Rows are points. Each copy is the shape, with its points in the same order, turned, moved and blurred by noise. Some copies are also mirrored. Which?
In the rows, zero is written as 128.

Shape (6 x 2)
[[ 91 165]
 [ 93 160]
 [171 121]
 [115  63]
 [110 148]
 [119  91]]
Copy 1 (6 x 2)
[[180  98]
 [179 101]
 [123 175]
 [ 76 107]
 [158 117]
 [104 120]]
Copy 1 is: mirrored
Copy 2 (6 x 2)
[[ 94 129]
 [101 130]
 [152  81]
 [189 167]
 [112 119]
 [157 140]]
Copy 2 is: mirrored

Shape (6 x 3)
[[117 119 177]
 [101  70 182]
 [191 148  77]
 [135 104 132]
 [115 127 116]
 [126 146 116]]
Copy 1 (6 x 3)
[[165 176 155]
 [144 180 202]
 [164  61  97]
 [145 131 160]
 [127 133 128]
 [139 136 113]]
Copy 1 is: only turned
Copy 2 (6 x 3)
[[102 114 165]
 [ 54  89 154]
 [202 110  92]
 [118 105 122]
 [118 139 116]
 [143 139 119]]
Copy 2 is: only turned

Shape (9 x 4)
[[115 153 157 142]
 [149 139 102 121]
 [115 147 111 144]
 [150 168 116 149]
 [134 153 131 129]
 [134 125 205 139]
 [131 131 118 141]
 [121 154 124 152]
 [128 151 159   7]]
Copy 1 (9 x 4)
[[151 160 102 116]
 [140  91 113 117]
 [146 121 102 142]
 [174 109 101 118]
 [148 124 101 114]
 [146 187 142  80]
 [144 118 122 134]
 [160 132 103 137]
 [ 53 126  68  38]]
Copy 1 is: only turned
Copy 2 (9 x 4)
[[140 154  95  95]
 [153  94 106 141]
 [174 134 108 113]
 [172 133  75 141]
 [154 130  88 111]
 [ 87 180  95 107]
 [153 124 119 123]
 [169 151 104 111]
 [ 73  46  65  61]]
Copy 2 is: mirrored
Copy 3 (9 x 4)
[[120 109 155 163]
 [126 131 166  94]
 [100 117 176 123]
 [128 145 188 131]
 [130 119 162 130]
 [130 124 102 182]
 [104 132 156 116]
 [106 125 174 140]
 [200  42 113  89]]
Copy 3 is: only turned

Shape (12 x 6)
[[186 125 106 112 127 146]
 [105  79 149 136 164 152]
 [173 135  88  93 129 124]
 [132  72 166 133 118 177]
 [169 113  92 151 102 128]
 [ 92  70 159 122 137 117]
 [151 156 108 141  92  73]
 [ 89 104 180 158 163 135]
 [163  88 187 106 159 161]
 [128 196  89 114 125  95]
 [125  97 148 146 170  92]
 [126 159  90 171 121  84]]
Copy 1 (12 x 6)
[[132 146  94 115  76 118]
 [168 183 132 110 173 107]
 [133 132  83 109  81 150]
 [137 193 144  79 136  80]
 [111 109 104 111 105  98]
 [132 172 152  95 185 132]
 [ 92  92 142 134 101 154]
 [167 181 173 138 175 109]
 [140 231 131 110 117 110]
 [157  89 135 139  84 186]
 [130 166 126 156 168 134]
 [133  71 138 155 125 134]]
Copy 1 is: only turned
Copy 2 (12 x 6)
[[ 92 129 108 174 119 180]
 [170 133 162 174 127 120]
 [ 73 143 105 153 137 169]
 [153 116 141 219  94 122]
 [112  93  82 162 132 160]
 [145 118 164 178 140  82]
 [ 70  75 101 112 130 129]
 [171 109 186 149 105 106]
 [122 128 187 214 100 152]
 [ 71 133 105  77 116 139]
 [136  98 177 144 153 131]
 [113  84 101  86 136 138]]
Copy 2 is: only turned

Shape (13 x 8)
[[146 131 133 139 168 118 118  91]
 [ 95  52 135 150 128 154  86 174]
 [148 103 108 101 155  69  80 130]
 [136 119  98 163 104 166 118 138]
 [ 39 123 129 150 121 113 135 168]
 [ 99  83 129 139 148  85 141 115]
 [ 81  95 105  62 115 105  96 134]
 [103 117 150 116 133  80 112 122]
 [ 95 141 121  97  32 107  91 116]
 [174 108 111  88 138 161 125 153]
 [109 165  80 153 176 162 138  90]
 [138  91 123  54 198 133 122 141]
 [139  84 124 182 163 147 160 143]]
Copy 1 (13 x 8)
[[145 146 133 121 192 137 116 148]
 [119  52 127 164 143 131 168  84]
 [144 146  85 101 197 145 147  79]
 [113 121 145 144 121 162 171 145]
 [132  74  73 155  95 133  98 124]
 [173  99  94 114 157 107 128 131]
 [184 116  92 125 130 170 125  55]
 [146 117 102 102 154 126  98  99]
 [135 125 127  68  77 193 114  77]
 [143 175 149 165 149 137 171  90]
 [156 148 120 169 161 183 116 195]
 [188 164 119 181 192 124 134  69]
 [133 111 130 164 155  91 167 166]]
Copy 1 is: only turned
Copy 2 (13 x 8)
[[ 72 133 126 138 162 120 140 132]
 [182 159  86 184 105 103 174 154]
 [123 181  97 136 170 164 147  89]
 [156 116 155 127 114  94 165 115]
 [141 144  51 106  85  78 127 146]
 [ 98 169  80 150 150  72 129 112]
 [155 131  45 166 132 143 102  86]
 [111 143  79 128 173 117 118 135]
 [194  92  80  97 187 112 109  95]
 [144 147 167 170 132 163 113 127]
 [ 68  88 140 113  97 120 156  92]
 [ 97 156 115 193 123 171 104 113]
 [107 174 155 146 109  80 162 141]]
Copy 2 is: mirrored
Copy 3 (13 x 8)
[[162 140 114 134  91 138 167 104]
 [149 119  80 145 136 117  52 161]
 [141 175  74 176 115  95 153  91]
 [118 117  89 122 161 165 130 144]
 [140 183 165 115 170 115  76 150]
 [143 161 123 112 103  84 127 137]
 [120 150 105 141 151  74  99  71]
 [129 174 125 144 109 116 114 102]
 [ 65 183 101 129 151 159  79  57]
 [111  82  91 180 140 122 149 111]
 [180 115 137  89 162 154 178 109]
 [146  82 117 183 122  57 145  90]
 [145 108 118 118 109 125 148 192]]
Copy 3 is: mirrored
